Each row is a point. Examples show where two turns around zero, p and q, send a point. Write where each new point lands after one turn and then the other. Backwards means that the second turn is done in reverse. Each puzzle has new turns, and all numbers are rounded.

Turn p:
[  3 -23 -25] => [ -6 -34  -1]
[40 31 70] => [55 59 32]
[-28 -14 -10] => [-32  -9   0]
[-15   7 -36] => [-16 -17 -32]
Turn q:
[ -9 -31  18] => [ 16 -21  26]
[-47  56 -10] => [-27  67  14]
[ 43 -40 -18] => [ -2 -56 -24]
[13 15 10] => [ 13  10 -15]
Where do these land?
q, then p: [ 1 23  7] => [ 10   6 -21]
p, then q backwards: [ 41   6 -22] => [ 33 -16  29]
p, then q: [-38 -50  52] => [50 43 48]
p, then q: [-43   1 -18] => [-30  13  33]
p, then q: [ 40  19 -19] => [ -8 -31 -36]

Turn p:
[ 30 -29  76   9] => [ 74  32  29 -15]
[-19 -11 -17   0] => [-24  -1   1 -15]
[ 22 -21  -4  -7] => [ 17 -20   1 -17]
[-21  35 -10 -24] => [-22  12 -36  21]
[-13   6 -23  14] => [-28  -8   8   6]
[  1  19 -22   9] => [-18 -15   0  20]
Turn q:
[-37   9  -8   8] => [ -6   7  35 -17]
[ 7 19  8 20] => [-20   2   6  20]
[ 13 -33  23 -60] => [ 50 -43 -30 -13]
[-17 -18   1  12] => [-13  -3   3 -24]
[ 35  22 -24  20] => [-11  36 -16  32]
Where do these land?
p, then q: [ 17  -2 -19 -17] => [  8  10 -18 -22]
q, then p: [-28  -4  16   2] => [ 14  18  -7 -22]
p, then q: [-14   3  -9  28] => [-14 -22  19  -5]
q, then p: [33 48  3 16] => [-19  11  49  28]
p, then q: [40 -7 18  2] => [ -5  -5 -41  15]
q, then p: [-48 -37  -9 -33] => [ 45  -9 -48 -23]

Turn p:
[-8  4 20  4 -1 15] => [  2 -23   5   3   4  11]
[ 76 -20  24 -15   1  -7] => [ 12   4 -72 -25  32   0]
[-10   9 -22  16 -14   8] => [ 5 10 17 27  1 -6]
[ -3   3  -1  -5 -25 -22] => [-22   9 -13  16 -13   2]
[-30   0  -2  21  27  -4] => [-10   1  42 -14   6   4]
[-50 -17 -15   2  15  17] => [ 14   3  49  -6 -24  18]
[ 25  20  -3 -23  -3  -7] => [ -1  -4 -28  -1  -6 -28]
Turn q:
[-16   7 -13   5  31 -17] => [ -2  15 -24  -6   7 -29]
[  9  32  35   0 -27  16] => [ 18 -35   0  15 -33  21]
[ 10   6  14 -27  -6  19] => [-16 -30  13   2 -10   4]
[ 21   3 -20 -14 -24  -1] => [ -3 -11   7 -26   9  26]
[ -9 -16 -30  46  33   3] => [-14  59 -26   9   7  -4]
[  2 -22   9  15  36 -23] => [  1  35   9  -3  -9 -35]
[-11 -17 -18   3  -6 -21] => [12 16  4 -9 27 -4]
[ -5   7  23 -27 -37  23] => [  4 -46  19  18   1  20]
Where do these land?
q, then p backwards: [-18  19  12  45 -17 -23] => [ 23 -26 -26 -15 -20  34]
p, then q: [ -3  12  -1  11 -19 -31] => [ 17   4 -26  20  14  -7]
q, then p backwards: [-23 -11   8  -5   7   2] => [ 7 21 -9 13 -7  4]
p, then q: [-14   3   3 -12 -21  10] => [ 7 11  8 10  4 23]
p, then q: [ 20   5   8 -15  16  53] => [-21  22  38 -35 -11   5]
q, then p: [ 61 -51 -33 -12 -11 -15] => [  0 -77  -8 -22 -38  -6]
q, then p: [-22  13 -10   7   2  25] => [11 19 29  7  9 -2]
p, then q: [-7 20  0 -8 25  3] => [ 12  -6  24  -7   5 -18]
q, then p: [  5 -10  12 -10  18 -23] => [-28  -1 -18  -8  -8  -2]
